Each row of a before or after table is a point. The points were changed in one or more steps. Then noise was added and the rows were shuffled. The steps act on how far a point lies along the listed directions, d1 being the first. Name the steps. A step turns or swaps two directions, mirrors them in a line or flattens them onto one, adds a multiple of one to another, or multiplies one. Angles are multiples of 10 degrees, from the lower direction toward the higher: turns from -170 to 170, lines from 10 to 170 but not 90. Use the fewest steps. Two steps may share a direction if one is a turn and the other turns, adds or multiplies; they go together, in the order done. Otherwise the lowest direction goes first.
(in the rows, 128 means zero)

Directions:
(1): [ 93  96 144]
(2): [131 103  85]
(3): [163  98 147]
Before (8 x 3):
[[108 154 168]
 [147 152 140]
 [117 104  86]
 [126  89 109]
 [163 161 168]
 [ 94 137 176]
 [116 114 122]
 [142 143 188]]
After:
[[ 72 106 131]
 [ 95 168 155]
 [159 141  99]
 [103 108 135]
 [142 142 125]
 [ 90 148 159]
 [176 129 117]
 [ 64 138 129]]
Steps: turn d1 and d2 by 140 degrees; turn d2 and d3 by -130 degrees

Directions:
(1): [ 87 168 123 130]
(2): [165 166 133 150]
(3): [133 125  71 136]
(4): [143 144 121  75]
Before:
[[131 138 153 147]
 [200 115 135 170]
 [156 136 150 167]
 [119 127 123 113]
 [134 131  96 104]
 [135 108 154 128]
 [144 153 108 155]
 [122 165 153 123]
 [ 91 115 128 140]
 [160 135 131 134]
 [103 147 146 135]
 [144 111 117  92]
 [146 139 118 150]]
After (13 x 4):
[[115 118 122 122]
 [135 118 199 117]
 [154 141  90 141]
 [135 147 199 132]
 [151 158  61 146]
 [130 119  43 113]
 [173 155 172 138]
 [161 141 127 114]
 [ 97 122 137 165]
 [136 101 100  93]
 [ 96 145 187 142]
 [108 162 209 117]
 [221 136 114 117]]
Steps: turn d2 and d4 by 30 degrees; add -0.5 times d1 to d4; multiply d3 by 3

Directions:
(1): [134 125  95 145 113 174 136 181]
(2): [159 111  76 107 124  87 106 136]
Before (14 x 8):
[[ 89 132 176 161 121 166 143 112]
 [104 134 159 162 130 166 153 118]
 [116 129 138 136 138 131 135 129]
 [120 137 130 122 134 129 124 125]
 [126 134 118 143 127 182 122 171]
 [131 114 129 121 125 121 111 116]
 [128 107 109 127 128 122 138 135]
 [111 138 149 130 120 150 128  99]
 [125 142 136 120 127 128 124 111]
 [105 138 160 162 138 183 129 142]
 [127 113 104 128 115 129 122 130]
 [ 70 179 232 169 129 216 177 123]
 [ 99 149 165 143 137 151 151 119]
 [137 118  88 120 126 153 127 172]]
After, 14 rows:
[[127 113 105 124 117 121 121 121]
 [127 118 135 123 126 123 115 112]
 [113 129 135 164 122 175 153 139]
 [124 143 138 124 126 134 126 113]
 [139 128  95 134 126 166 112 175]
 [119 137 130 125 133 131 124 127]
 [115 131 132 163 131 188 125 162]
 [111 137 142 136 117 161 133 111]
 [ 95 128 153 166 112 185 145 137]
 [127 108 112 123 132 117 135 128]
 [117 127 133 138 136 136 134 135]
 [ 86 170 182 180 113 248 178 180]
 [105 146 150 148 131 166 152 139]
 [146 114  81 111 128 126 118 161]]
Steps: turn d1 and d2 by 30 degrees

Directions:
(1): [128 128  92 157  96 153 123 176 154  81 119]
(2): [139  72 139 121 186 148 136 132 157 111 102]
(3): [ 72 113 146 136 124 106 154 138 174 136 172]
Before (11 x 11):
[[136 106 115 149 150 143 119 127 127 122 119]
 [144 194 117 118  81 114 109  86  40 165 126]
 [126 112 151 109 169  98 124  78 113 165 145]
 [144 102 114 153 132 140 120 141 141 105  99]
 [112 143 151  96 120 108 132  91  87 175 135]
 [146 117 168 102 190 111 135  91 113 162 141]
 [139 153 149  99 154 109 121  88  97 168 133]
 [130 116 139 121 158 130 122 136 123 136 121]
 [140 129  67 160  68 156 129 196 153  70 101]
 [165 126 117 127 119 163 102 111 103 117  94]
 [107 117 133 141 136 130 121 115 132 145 116]]
After (11 x 11):
[[141 127 105 150 134 141 110 121 103 126 115]
 [132 142  65 158  56 153 129 196 149  79 116]
 [155 144 100 155 107 136 109 139 113 111  92]
 [126 166 150 101 140  98 128  85  93 173 148]
 [139 135 128 114 141 134 108 132 105 132 111]
 [161 205 103 138  46 133  92 103  62 142 124]
 [ 84 212 131 127  41  75 130  96  65 185 189]
 [105 108 131 142 143 136 121 121 140 144 113]
 [135 108 146 109 171 103 124  77 106 161 141]
 [163 135 160  99 181 110 122  85  87 160 132]
 [ 96 127 164  95 127 103 149 100 111 187 142]]
Steps: multiply d3 by 2; turn d2 and d3 by -60 degrees
